Every row gives one point. Examples show where two turns around zero, p and q, send a point. Where does a point land after both, in the order given? Backwards means that the second turn is done in reverse. Each puzzle has new turns, and all numbers are rounded.

Turn p:
[ 1.9 -3.8] -> [-4.2 -0.8]
[ 2.4 -0.7] -> [-1.3 -2.1]
[-3.4  3.7] -> [4.5 2.3]
[-0.9  0.8] -> [1.0 0.7]
Turn q:
[-2.1  3.8] -> [ 0.6 -4.3]
[-1.0 -1.2] -> [1.4 0.8]
[ 3.1 -2.6] -> [-2.0  3.5]
Where do these land?
p, then q: [-1.8  1.2] -> [-2.0 -0.7]
q, then p: [ 4.7 -0.3] -> [3.0 3.6]
q, then p: [1.6 0.2] -> [0.8 1.4]
p, then q: [-4.4 -1.2] -> [-1.6 -4.3]

Turn p:
[ 3.9 -2.0  1.7] -> [0.1 4.5 1.5]
[-1.8  3.8  0.8] -> [-2.8 -3.2  0.7]
[-0.9 -4.6 -0.6] -> [ 4.6  1.0 -0.3]
[-1.3  2.8 -2.0] -> [-1.9 -2.4 -2.1]
Turn q:
[ 1.6  1.2 -0.4] -> [ 0.8 -1.4  1.2]
[ 1.5 -2.4 -0.3] -> [-1.2  1.4  2.2]
[-6.8  3.5 -2.8] -> [-2.1 -3.3 -7.2]
[ 1.8 -1.2  2.8] -> [2.0 2.4 1.7]
[ 1.8 -0.9  0.6] -> [0.5 0.8 1.9]
Where do these land?
p, then q: [ 0.7  1.3 -1.0] -> [-1.2 -0.5 -1.2]
p, then q: [-0.8 -1.0  1.9] -> [1.7 1.2 0.8]
p, then q: [0.3 5.0 4.3] -> [ 0.8  4.5 -4.8]
q, then p backwards: [-2.6 -3.7 -3.1] -> [ 3.4  4.3 -0.4]
p, then q backwards: [ 2.4 -1.6 -2.1] -> [-2.3 -1.1  2.5]

Turn p:
[-3.4  1.5 -4.8 -2.6 -2.7 -2.4] -> [ 1.1  4.3 -3.4  4.6  0.4 -2.1]
[-3.5 -1.6  4.1  2.1  0.5  3.2] -> [-0.6 -1.9  2.6  0.7 -4.3  4.1]
[ 2.7 -1.7  0.8  1.5 -2.4 -0.3] -> [ 2.5 -0.1  1.0 -1.7  2.3  1.7]
[-3.4 -1.4  1.8 -3.6  0.3 -1.6] -> [-2.2  4.2 -0.5 -0.2 -2.9  1.1]
[ 6.0  2.0 -4.2  0.5  2.1  2.7] -> [ 1.8 -4.0  0.7 -1.5  2.9 -6.2]
[2.7 2.6 3.4 1.8 1.2 1.0] -> [-0.7 -4.3 -1.1 -3.1  0.0  1.1]
[-1.2 -1.4 -1.1  0.4  0.9 -2.6] -> [-1.9  1.8  0.6  1.4  1.6  0.4]
Turn q:
[-2.8 -0.9 -3.4  2.9  0.8  1.3] -> [-2.1  0.0 -0.3  4.2  2.9 -0.7]
[0.6 3.0 0.6 0.5 0.6 1.0] -> [ 0.9  0.4 -1.8  0.8 -1.4  2.1]
[ 1.2  1.8  0.0  2.4 -0.5 -6.6] -> [ 1.9  4.9 -0.1  0.8 -3.2 -3.9]
[-0.3 -0.3 -4.5 -1.7 -1.0 -1.4] -> [ 2.4 -1.9  1.8  2.5  0.8 -2.7]
[-1.1 -0.5  2.0 -4.0  0.2  0.7] -> [ 1.8 -1.4  0.0 -3.5  1.9  1.0]
[-1.4 -1.6  0.2  0.9 -2.1  0.1] -> [-1.9 -0.8 -0.8 -0.5  0.8 -2.1]
[ 4.6 -2.6 -1.7  0.7  1.3 -3.6] -> [ 0.0  2.0  5.5  0.6 -2.9 -1.7]
[-2.3 -0.4  5.5 -4.2  3.1  7.8] -> [-1.2 -3.1 -1.9 -5.1  4.4  8.0]
[ 1.4  1.4  1.2  2.4 -2.6  0.7] -> [-1.8 -0.4 -2.2  0.2 -3.1 -0.3]
Where do these land?
p, then q: [ 2.8 -1.6 -3.4 -2.0 -2.0 -3.2] -> [ 4.1  3.4  0.8  1.5 -1.4  2.7]
p, then q: [-3.2  0.8  2.3  0.4  6.6 -0.4] -> [-1.8 -0.5 -4.0 -1.2  5.2 -3.5]
q, then p: [-0.8  0.5  1.0  4.1 -2.3 -0.5] -> [ 0.0  1.2 -2.0  4.2  1.1  0.1]
p, then q: [-3.7  3.5  2.2 -1.6  1.9  1.4] -> [-1.3 -3.0 -1.8  1.5  1.1 -4.6]
q, then p: [ 0.7 -3.5 -3.3 -1.2 -5.4  2.0] -> [-1.9  4.8  3.7  0.2  1.5  4.0]
q, then p backwards: [0.9 2.4 0.2 1.5 3.3 1.3] -> [-3.2 -1.1  1.3  0.9 -2.3 -1.5]
q, then p: [ 3.3 -2.1  0.9 -1.1 -2.1 -0.6] -> [ 1.1  3.4 -0.8 -1.6 -1.1  2.2]

Turn p:
[-2.7  2.3  3.5 -3.8 -1.2 -1.4  3.0  3.7] -> [ 0.0 -1.7  1.1 -0.6 -4.6 -2.2  2.1 -5.5]
[-2.2  3.0 -0.6 -2.2 -1.9 -0.9 -0.5 -4.1] -> [ 0.9  0.0  1.6  0.2 -2.0  1.5 -5.3 -1.7]
[-1.4  1.6  2.9  2.0  3.2 -3.2  0.9  2.3] -> [-4.8 -1.3 -1.5 -0.2  0.7 -1.3  1.3 -3.5]
[-2.3 -1.9  1.4  2.9  0.9  3.4 -2.1 -3.5] -> [ 0.1  4.7 -2.3  0.3  1.9  4.0 -0.7  0.0]
[-1.3 -1.2  2.0 -0.7 -2.4  0.0 -3.6 -1.4] -> [ 3.1  0.5  0.5 -0.1  2.1  2.6 -0.7 -2.6]
[ 1.7 -0.3  2.2  4.9 -3.5  2.7 -0.6  4.0] -> [-1.0  2.3  4.1 -1.3  2.4  1.5  5.9  0.4]
[-2.5 -0.5 -3.4 -2.9 -3.2 -3.6  2.5  3.4] -> [ 1.0 -6.4  1.5  0.6 -4.5  1.0  1.3  0.0]
[ 5.0 -2.4 -2.2 -1.7  0.3  1.9  0.5 -2.9] -> [ 3.3  1.5 -0.3  2.1  1.1 -2.7 -1.4  4.7]
[ 2.5 -2.6 -2.4  0.9  2.9 -1.1  1.6 -1.9] -> [-1.0 -0.6 -2.6  2.9  1.1 -1.5 -0.8  3.9]
[ 3.3  1.9 -3.3  0.7  4.9  2.2 -1.8  0.4] -> [-1.6  0.9 -2.2 -4.0  1.8 -2.9 -1.5  4.4]
Turn q:
[-2.0 -1.3  3.2  3.0  1.3  3.7 -1.8  1.5] -> [ 2.4  1.2  1.6 -2.7  4.5  1.9  1.4  1.5]
[ 0.4  2.8  0.5 -3.5  2.7 -0.4  2.1 -4.0] -> [ 0.1  2.9  0.4  1.9 -1.8 -0.8 -1.5 -5.5]
[ 3.3 -2.2  2.1  2.7  1.1  1.1  4.3  3.1] -> [-5.8  0.9 -0.7 -3.0  3.5  1.4  0.2  0.5]
[-0.4 -2.7  0.2 -0.9  0.2  0.3 -3.6 -0.5] -> [ 3.0 -0.4 -0.9  0.3  1.5 -1.2 -2.0  1.9]
[ 2.7 -1.4  1.0  2.5 -4.0 -3.7  0.6 -1.0] -> [-3.8 -1.3  1.7  1.2 -0.1 -4.1  0.6  3.1]
[-2.7 -3.2  1.1 -3.3 -3.6  0.4  3.8  3.1] -> [-2.2  1.3 -3.5  4.7  1.3  3.5  1.9  2.9]
[-1.5  0.2 -3.7  3.8  1.8 -2.4 -2.5 -0.1] -> [ 2.4 -1.9 -1.1 -4.1 -2.5 -2.8  2.0  0.8]
[ 4.5  0.6 -1.9 -1.7 -0.6 -1.9  0.4 -4.6] -> [-2.0 -1.9  0.5  2.1 -1.5 -4.3 -3.1 -3.1]
[-3.4  3.4 -3.0  1.1 -2.7  1.8  3.0  2.1] -> [-0.5 -2.4  0.1  0.8 -2.2  4.1  5.3 -1.0]
[-3.9  1.5 -1.7 -2.6  2.3 -2.2 -2.0  3.5] -> [ 3.4  1.9 -2.5 -1.0 -4.6  2.7  0.0  1.6]
[ 3.0  2.3  2.2 -0.9  1.6  3.3 -4.3 -3.1] -> [ 3.0 -0.4  4.5 -0.5  1.9 -0.4 -4.5 -2.7]
Where do these land?
p, then q: [ 3.5  4.4 -0.9 -1.3  5.0 -2.7 -4.0  2.9] -> [ 3.1  4.0 -5.7  1.3 -3.4 -2.4 -3.3  1.5]
p, then q: [-0.8 -3.7 -0.5  0.1  0.1 -3.3  2.0 -3.7] -> [ 0.7 -3.4  0.3 -4.1  2.2 -1.5  2.4  1.2]
q, then p backwards: [-0.1 -4.1  1.6 -1.3 -0.2 -1.8  0.7  2.5] -> [ 1.1 -1.4 -1.9  2.2  3.5  1.6  0.2 -2.2]
p, then q: [-2.5  0.7  2.6 -1.8 -2.5  0.2  1.9  0.9] -> [-1.4 -0.7  2.7  3.0  1.6 -2.1  1.0 -1.1]
q, then p: [-1.9  0.2  4.7 -3.5 -2.3  0.2  1.2 -0.3] -> [-4.9  3.1  1.7 -2.5  1.1  0.5  0.9 -0.4]
p, then q: [-3.6 -3.0  0.3 -1.5 -2.1  2.8 -2.3 -1.6] -> [-1.2 -4.1  2.0 -0.1  1.7  1.5 -2.5 -3.3]
q, then p backwards: [-1.8 -2.5 -2.8  1.6 -0.4 -0.5 -4.5 -3.1] -> [ 3.6 -2.3 -0.9 -5.2  0.4 -0.7 -0.9  1.7]
q, then p: [ 1.9 -0.4  0.0 -2.8  2.3  4.1  2.0 -3.2] -> [-0.8  2.6 -2.6  0.3  2.5  1.3 -4.9  1.3]
p, then q: [ 4.4  1.9 -2.6  5.7 -4.4  0.6  2.1  2.9] -> [-2.2  7.1  0.8 -0.5  2.0  4.6  2.3  2.9]
q, then p: [-0.5  2.9 -3.2  1.3  0.3 -1.5 -0.1  3.4] -> [ 4.2  0.0  2.0  0.9 -2.9  0.9  1.8  0.3]
p, then q: [ 1.3  3.8  0.6  3.5  4.1  1.8  1.0 -0.6] -> [ 3.5  2.4  0.0  0.7 -4.7  1.9  2.2  0.2]
